Each row of a before or after table is a point. One or more steps were done to the points. Then noise was added and the rows were shuffled. The steps act on how far a point lies along the listed directions, d1 being the first. What was done? A step turns or swaps two directions, mirrors them in a line or flattens them onto one, adds a multiple of one to another, or multiplies one. Angles are multiples of 10 degrees, from the lower direction toward the higher: turns from -170 to 170, lines from 10 to 170 but not 90. Use the fewest steps. Two steps may share a direction if one is a turn and the other turns, adds or multiplies; they go together, in the order done. Otherwise the lowest direction goes first.
In the rows, zero is written as 128.

Directions:
(1): [133 166 174]
(2): [114 174  92]
(3): [ 70 120 141]
Before (10 x 3):
[[ 66 122  93]
 [136 123 110]
 [157 138 142]
 [134 168 146]
 [125 137 101]
 [124 108 133]
 [ 95 118 135]
 [133 167 133]
 [139 165 112]
 [124 144  97]]
After, 10 rows:
[[ 94 111 140]
 [113 172  72]
 [122 219  70]
 [160 127 151]
 [121 206 101]
 [108 194  59]
 [126 197 122]
 [133  80 157]
 [ 52 169  55]
 [132 130 105]]
Steps: multiply d2 by 3

Directions:
(1): [ 69  92 125 114 134 175]
(2): [159  92 126 163  74 156]
(3): [ 98 108  90 119  91  73]
(4): [137  69 154 147 167  96]
(5): [137 117 181  71  98 121]
(6): [169 104  80  82 148 142]
Before, 8 rows:
[[136 136  86 138 104 173]
 [151  91 179 142 118 118]
 [ 98  91 169 133 116 146]
 [112  93  73 164  80 139]
 [117 145 168 120 174 122]
 [123 118  79 103 119 129]
 [122 141 188 149 229 109]
 [112 137 121 145  87 119]]
After (8 x 6):
[[117 131 121 150  79 121]
 [128 114  78 109 106 134]
 [121  82  73 174  65 147]
 [110 154 190 133 248  98]
 [148  92 180 142 123 116]
 [134 138  86 136 105 173]
 [110 153 168 115 185 116]
 [ 97  93 169 130 118 146]]
Steps: add 0.5 times d3 to d2

Directions:
(1): [ 89 175 156 170 101 160 178 107 122 125  81]
(2): [130 127 108 152 210 149 161  81 150 108 158]
(3): [158 124  94  80  91 167 188 111 107 158 156]
(4): [159 164 122 133 172  92 165 180  70 136 111]
(5): [109 149 109  86 111  56 162 105 157  80 122]
(6): [107  89  59 157 129 105 139 128 145 179  81]
Before (8 x 11):
[[117 115 134 119  88 174 129 115 104 165 105]
 [123 109  64 160 157 141 121 167 118 164  72]
 [133  95  60 130 183 139 168 125 149 164 132]
 [ 94 164 120 163 165 161 140  80 127 118  99]
 [144  85 131  81  59 110  80 203 100 161 120]
 [186 125 107 135 206 170 172 116 113 179 161]
 [102 130 134 139 105 101  82 132 158 132 101]
 [105 202 122 111 104 108 225 135 106 133  60]]
After:
[[149 103 111  85  75  57  88 173 138 176 101]
 [155 104  58 112 153 192 190 118 114 209 128]
 [122 178 152 151 160 141 150 112 127 112 125]
 [132 162  84 119 151  86 160 178  99 116  75]
 [127 162 123 100  74 159 137 128  82 154 103]
 [142 131 116  69 140 110 155 103 113 107 149]
 [148 127 124 109 132  90 109 214  97 155 108]
 [111 113 108 133 225  83 148 102 171  67 149]]
Steps: turn d1 and d3 by 70 degrees; turn d2 and d5 by -160 degrees; swap d4 and d6

Directions:
(1): [160 162 138 143 174 104 113 165 153  71 100  63 160 139]
(2): [125 108 137  36  94 107 114 143  83 106 123  89  99 161]
Before (10 x 14):
[[142 138 132 125 166 123 120 148 142 102 119  96 128 148]
 [162 157 135 142 173 104  98 166 155  92  98  79 156 126]
 [136 130 127 188 135 143 126 110 160 136 143 174 147 104]
 [129 112 121 101 116 121 123 130 116 140 131 127 122 137]
 [149 140 137 109 146  87 119 168 114  86 121  82 122 147]
 [146 148 138 107 142 121 123 158 113  90 116  86 127 142]
 [118 117 124 141 119 136 137 111 125 136 139 154 120 118]
 [132 113 116 150 118 131 144 121 131 147 141 144 130 113]
 [103 129 119 163 146 145 141 106 143 168 151 186 121 111]
 [138 156 138 189 179 125 115 149 170 102  95 119 160  98]]
After:
[[141 136 131 120 163 122 117 148 140 100 122  93 126 151]
 [139 147 120 245 159 157 134 104 189 149 147 200 164  82]
 [127 108 126  77 108 113 119 130 107 136 130 118 116 146]
 [162 158 134 146 176 104  99 163 158  94 101  80 159 122]
 [120 121 122 151 124 138 139 108 133 137 137 161 125 114]
 [144 139 146  80 133 113 119 162  97  84 113  73 120 150]
 [148 133 143  73 133  79 113 173  94  77 120  67 110 158]
 [141 168 133 243 202 138 123 142 197 112  97 140 176  80]
 [131 117 113 169 124 135 151 118 138 151 146 153 136 107]
 [103 138 112 212 165 157 149 100 170 181 152 209 134  92]]
Steps: multiply d2 by 2
